Each row is a point. The last column is the point's height on a tilted bowl or saddle (a function of degree 2), plus a little noise. Along how many of its main directions does it bend up, bend down or stay straight?
(in the rows, 128 means zero)

Points:
[[141  81  97 110]
 [118 159  99  93]
 [130  62 110 111]
 [174  91  71  57]
 [ 83 117 167 128]
 [142 154 141 113]
 [103 103 191 130]
 [123 158 154 115]
 [ 51 129 166  90]
 [152 125  71  77]
 [ 93 145 139 117]
 [146  98 161 140]
 [116  92 156 145]
 [168 101  90  88]
 [121  83 128 134]
 [142 199 131  54]]
Directions: 0 up, 3 down, 0 straight

Points (15 x 4):
[[123  74  93 169]
 [167 135 130 116]
 [179 114  75 153]
 [132  71 141 152]
 [180 167 143 116]
 [156 108 153 141]
 [145 159 118 102]
 [178 151 204 234]
 [117 105 115 133]
 [167  71 163 158]
 [116 125 114 121]
 [108 222 137 119]
 [115  79 149 154]
 [123 173 120 101]
 [146 139 139 122]]
Directions: 1 up, 0 down, 2 straight

Points, 27 rows:
[[103  99 185  78  93]
 [ 89 163 120 119 101]
 [178 149  65 165 101]
 [ 64  88  83 169  73]
 [ 76 155 142 145  79]
 [125 173 127  32  24]
 [150  82 139 107 151]
 [147 103  84  80 128]
 [110 181  88 122  95]
 [164 175 125 128 132]
 [103 143 106 169 108]
 [143 170 112 151 129]
 [133 154 113 131 134]
 [129  88 142  96 148]
 [119 139  66 116 110]
 [ 90 152 103 129 109]
 [ 77 156 114 116  95]
 [131 142 136 113 137]
 [151  75 117 163 122]
 [135 101 126 131 147]
 [166 192 218 110  62]
 [101 144 179 120  84]
 [106 193  86 162  87]
 [100 130 130 129 126]
 [ 88 101  83 115 132]
 [168 201 149 167 128]
 [164  97 137 126 147]]
Directions: 0 up, 3 down, 1 straight

Points, 22 rows:
[[182 133 119 101 164]
 [117  99 111 109 141]
 [153 134 153 142 136]
 [148 152 195  95 110]
 [133 190 115 168 158]
 [179 144  87 131 185]
 [ 93 136  99  91 153]
 [ 92 144  95  98 154]
 [ 75 141 166 117 110]
 [197 130 110 145 200]
 [103 132 121  88 141]
 [ 69  76 178 154  60]
 [140 135 155 179 136]
 [ 57 161 153 200 104]
 [177 119 135 150 170]
 [106 185 166 163 124]
 [133 122  90  69 176]
 [ 66 146 167 109 116]
 [115  96 114 106 140]
 [186 109 150 145 180]
 [135 164 186 113 108]
 [ 82 103  91 103 145]]
Directions: 3 up, 1 down, 0 straight

Points (23 x 5):
[[149 219  23 103  43]
 [110 134 174  88 128]
 [198 110 129 129 105]
 [109 142  79 108  97]
 [173 143  85  89  88]
 [170  95 147  94  88]
 [ 83 109 152 155 125]
 [114 116 108 129 125]
 [161 185 168 168 120]
 [153 107 190 107 119]
 [151  85 124 170 150]
 [135 133 103  80  85]
 [111 131  80 113 109]
 [178 152 123 106 101]
 [134 107 129 127 124]
 [128  83  70 166 187]
 [ 79 117 100 123 104]
 [196 148 179 102  98]
 [103 157 105  98  85]
 [ 88  97 119  90  91]
 [177 134 115 110 106]
 [113 138 108  87  89]
 [157 113 128  80  88]]
Directions: 1 up, 3 down, 0 straight

Points:
[[142 129 189 176 119 126 144]
 [197 194  87 188  70 107 211]
 [ 87 138 160 145 134 131 143]
 [101 134  77 221 124 136 158]
 [ 84 164 161 190 124 141 181]
 [143 111 150 152 166 183 125]
 [145 181 138 120 168  75 103]
 [ 63 202 132 148 155 103 149]
 [120  93 135  81 130 166 140]
 [188 173 113  88 143 155 160]
 [166 170 140 128  94 126 162]
 [112 167 118 126 108  78 104]
 [146 114 175 110 122 136 137]
 [ 95 161 138 114 194 139 139]
 [114 121 108 178 127 120 132]
 [125 104 130 143 103 129 131]
 [ 91 216 163  83  68  66 134]
 [125 111 159  95 126 155 136]
 [ 82 104 171 131 150  75  85]
 [ 56 133 147 147 157 144 175]
 [ 48 116 147 175  48 138 227]
 [105 169 114 123  92  69  95]
 [179 156 117 151  94 132 162]
 [123 140 139 140 150 172 130]
 [115 194 120  86 106  99 133]
 [115 178 114  69 166 108 150]
 [105  91 121 125 141 190 145]
 [136 114  91 128 124 143 118]
 [137 135 164 112  79 134 134]
 [112  59 186  95 100 105  88]
 [156 171  87 112 136 155 116]
 [121 155  68 139 109 101  90]
 [ 88  90 186  60  74  99  51]
 [ 71 126 154 118 153 199 163]
 [123 100 147 191 135 159 156]
 [130 137 130 115 158  99 115]
 [131 120 184 157  96 151 152]
 [153  93  67  88  83 190  69]
 [ 61 130 182 160 113 153 185]
 [144 121 129 137 161 137 128]
 [153  85 155 114 146 158 153]
 [ 96 122  97  86 160 171 144]
 [ 72  96 162 136 104 173 169]
 [118 124 171 140 180 184 126]
 [129 109 153 158 123  94 112]
 [120 173 176 139 118 141 151]]
Directions: 3 up, 3 down, 0 straight
